Each row is a point. The points of each table are mixes of a few directions, plus a little noise. How many directions does each table use, and how many do they share? Where both have some left over, give the other angles between the two spaces (their principal angles), to ten degrees, smallest first.

First (6 x 2)
36; -7
-37; 8
32; -7
-84; 18
40; -9
15; -3
Second (7 x 2)
-25; 6
36; -9
16; -3
17; -4
55; -12
-95; 21
-5; 1
Directions: first 1, second 1, shared 1

First (5 x 4)
19; 11; 13; 21
25; 15; 18; 28
3; 2; 3; 3
-76; -46; -51; -82
28; 18; 20; 31
Second (6 x 4)
16; 0; 33; 31
-16; 0; -32; -30
13; 0; 24; 24
-15; 0; -29; -27
34; -1; 68; 66
-33; 1; -66; -62
Directions: first 1, second 1, shared 0; angles 30

First (9 x 8)
-40; 17; 81; 21; 67; 58; -6; -2
10; -3; -19; -5; -15; -13; 1; 0
7; -2; -15; -3; -12; -11; 1; 1
6; -2; -13; -3; -11; -8; 1; 2
18; -8; -36; -9; -31; -26; 2; 1
7; -3; -15; -3; -11; -10; 1; 0
32; -14; -67; -16; -54; -47; 5; 1
-28; 13; 58; 14; 48; 41; -4; -2
-11; 6; 24; 6; 20; 18; -1; 0
Second (8 x 8)
1; 48; -3; -2; 12; -17; -23; -13
-18; 6; 37; -46; 36; 6; -5; 46
-4; 4; 5; -11; 15; 0; -10; -9
0; 5; -7; -4; 6; -13; -7; -4
7; 12; 9; 39; -42; 35; 23; 16
-2; -95; -23; -30; 22; -21; 5; -21
-1; 9; 1; 12; -25; -2; 20; 48
18; 12; -20; 39; -22; 11; -7; -62
Directions: first 1, second 4, shared 0; angles 30

First (8 x 11)
14; 19; -22; -3; 18; 30; -19; 17; 24; 5; 14
-6; -8; 8; 1; -7; -12; 7; -7; -9; -2; -5
-40; -55; 61; 8; -49; -85; 55; -48; -66; -14; -38
-21; -30; 33; 4; -27; -46; 30; -26; -36; -8; -21
15; 20; -23; -3; 19; 31; -20; 18; 24; 5; 14
17; 23; -26; -3; 21; 36; -23; 21; 28; 6; 17
13; 18; -21; -2; 17; 28; -18; 16; 22; 5; 13
8; 11; -12; -2; 10; 17; -11; 10; 13; 3; 8
Second (10 x 11)
-1; -28; -27; 55; 36; 17; 21; -19; 34; -13; -45
1; 7; 3; -9; -4; 0; -5; 5; -3; 2; 8
-23; -75; -13; 95; 36; -15; 64; -57; 22; -29; -95
-4; -5; 7; 0; -6; -9; 4; -4; -7; -1; -2
10; 16; -13; -7; 9; 20; -16; 14; 13; 5; 14
10; 32; 6; -41; -16; 5; -28; 24; -11; 13; 41
4; -3; -14; 17; 17; 14; 1; -1; 18; -3; -11
-2; 16; 25; -39; -31; -19; -11; 10; -31; 8; 29
4; 25; 16; -44; -26; -8; -20; 18; -22; 11; 37
2; 15; 10; -27; -16; -5; -12; 10; -14; 6; 22
Directions: first 1, second 2, shared 1

First (8 x 18)
47; 31; 5; -6; -8; 63; -25; -17; 8; 44; 27; -31; -39; 2; 95; -21; 40; 4
-64; 6; -28; 0; 20; -4; 16; -19; 18; -6; -22; 7; -30; 2; -36; -2; -4; 2
-28; 3; -4; 14; 4; -16; 18; -14; -2; -17; -6; 20; -3; 13; -36; -6; -34; 8
91; -3; 54; 9; -40; 40; -13; -13; -48; 20; 15; 2; 30; 30; 82; -36; -45; -10
-3; -15; -11; -21; 9; -11; -14; 31; 13; 3; -5; -19; 10; -29; -5; 27; 49; -10
12; -65; 28; -12; -13; -62; 3; 51; -37; -39; -33; 19; 93; -15; -61; 30; -31; -30
-56; 4; -22; 4; 16; -10; 18; -16; 13; -11; -19; 12; -21; 4; -41; -2; -13; 3
0; 40; -21; 13; 13; 0; -3; -3; 34; 6; 43; -10; -40; -7; 2; 9; 39; 34
Second (8 x 18)
-17; -37; -31; 7; -19; 8; -32; -1; -13; 0; -86; 17; 41; 8; 8; -14; 36; 20
2; -11; -34; 15; -17; 15; -38; -1; -1; 12; -54; 10; 23; 5; 27; -13; 56; 37
49; 13; 34; 34; -5; 30; 2; -5; 35; 3; 85; -45; -47; 46; -7; 13; -31; -41
-28; 34; -11; 6; 16; -12; 22; 1; -10; 23; 8; 27; -3; 3; -23; -5; -28; -7
-11; 12; -22; -31; 12; -19; -7; 26; -14; 21; -22; 15; 25; -48; 20; 7; 49; 18
-23; 20; 18; -36; 14; -17; 40; -33; -22; -24; 10; 20; -22; -35; 18; -21; -41; 28
-25; -6; 14; -49; 13; -3; 23; -1; -36; 10; -27; 12; 14; -32; 20; -11; -28; -28
53; -25; 31; 55; -13; -1; -10; 13; 62; -43; 87; -56; -32; 53; -64; 44; -15; -28
Directions: first 4, second 6, shared 3; angles 70

First (11 x 24)
-32; -20; -52; -30; 14; -42; -28; -39; -48; 14; 14; -1; 14; -28; -12; -17; 30; -35; -9; 25; -58; 20; -1; 16
15; 20; 12; 21; 22; 1; 1; 8; 2; 1; -2; 30; 6; 10; -9; 1; -19; 31; 16; -10; 19; -28; 11; 31
-11; 7; -8; 0; 10; 11; -9; -21; 16; -7; -18; -14; 17; 3; -8; -33; -9; 1; -9; 8; -10; 12; 11; 0
19; 3; 26; -6; -21; 12; 5; 66; -19; -28; 17; 14; -28; -9; 18; 31; 28; -53; -4; -26; 38; -16; -4; -10
12; -17; 22; 38; 17; 13; 3; 36; 6; 37; 24; -4; -2; 26; 20; 19; -15; 27; 18; 3; 52; -31; 13; -24
-5; 56; 31; -19; 46; -31; 24; -32; 59; -4; -20; -10; -4; -8; -43; -38; -23; 95; 1; -7; -6; 3; 18; 60
2; 8; -20; -5; -9; 2; -7; -23; -15; -20; -19; 22; 11; -7; -12; -5; -2; -17; -1; -3; -29; 5; -7; 22
-24; 17; 6; -14; 35; -10; 1; -33; 44; 5; -12; -38; 8; -1; -20; -53; -9; 45; -14; 15; -10; 21; 22; 10
2; -55; 21; -1; -60; 11; 29; 33; 12; 33; 33; -48; -34; 9; 47; 63; 19; -11; -4; 4; 27; 22; -36; -95
-3; -21; -33; -14; -43; 15; -18; 2; -44; -28; -4; 10; 2; -13; 14; 10; 27; -89; -14; 0; -30; 20; -20; -22
24; 3; -2; 31; -9; 19; 0; 3; -13; -1; -10; 40; 12; 17; 3; 21; -24; 6; 20; -10; 8; -25; -6; 14
Second (9 x 24)
-7; 3; -17; -4; -29; 10; -10; -30; -12; -15; -21; 8; 16; -4; -4; -6; 4; -36; -8; 3; -31; 13; -27; 3
-18; 3; -29; -1; -27; 0; -20; -58; -26; 2; -20; 12; 30; -5; -13; -11; 4; -37; -5; 12; -51; 10; -42; 15
5; -17; 7; 11; -56; 57; -6; 14; 10; -23; -21; -22; 5; 16; 28; 2; 4; -64; -17; -3; 11; 16; -25; -60
21; 17; 14; -24; 15; -9; 23; 42; 15; -40; 0; 9; -33; -17; -4; 8; 2; 22; -1; -24; 18; 4; 32; 19
37; 14; 39; -24; 30; 0; 39; 92; 38; -46; 13; -2; -59; -10; 9; 18; 1; 44; -1; -33; 60; -1; 63; 0
-14; -22; 2; 28; 10; 1; -11; -10; -4; 51; 18; -17; 18; 21; 12; -1; -6; 11; 9; 19; 14; -15; -6; -23
-29; -12; -20; 23; 27; -32; -22; -55; -26; 72; 21; 2; 34; 9; -11; -11; -8; 30; 19; 30; -21; -20; -17; 21
7; 6; -3; -12; -38; 25; 1; 3; 3; -42; -24; 1; -3; -5; 6; 1; 7; -43; -15; -11; -13; 19; -14; -14
-2; 6; 4; 0; 65; -54; 7; 5; -2; 40; 33; 9; -9; -5; -16; 0; -9; 75; 22; 6; 13; -25; 36; 41
Directions: first 6, second 3, shared 2; angles 30
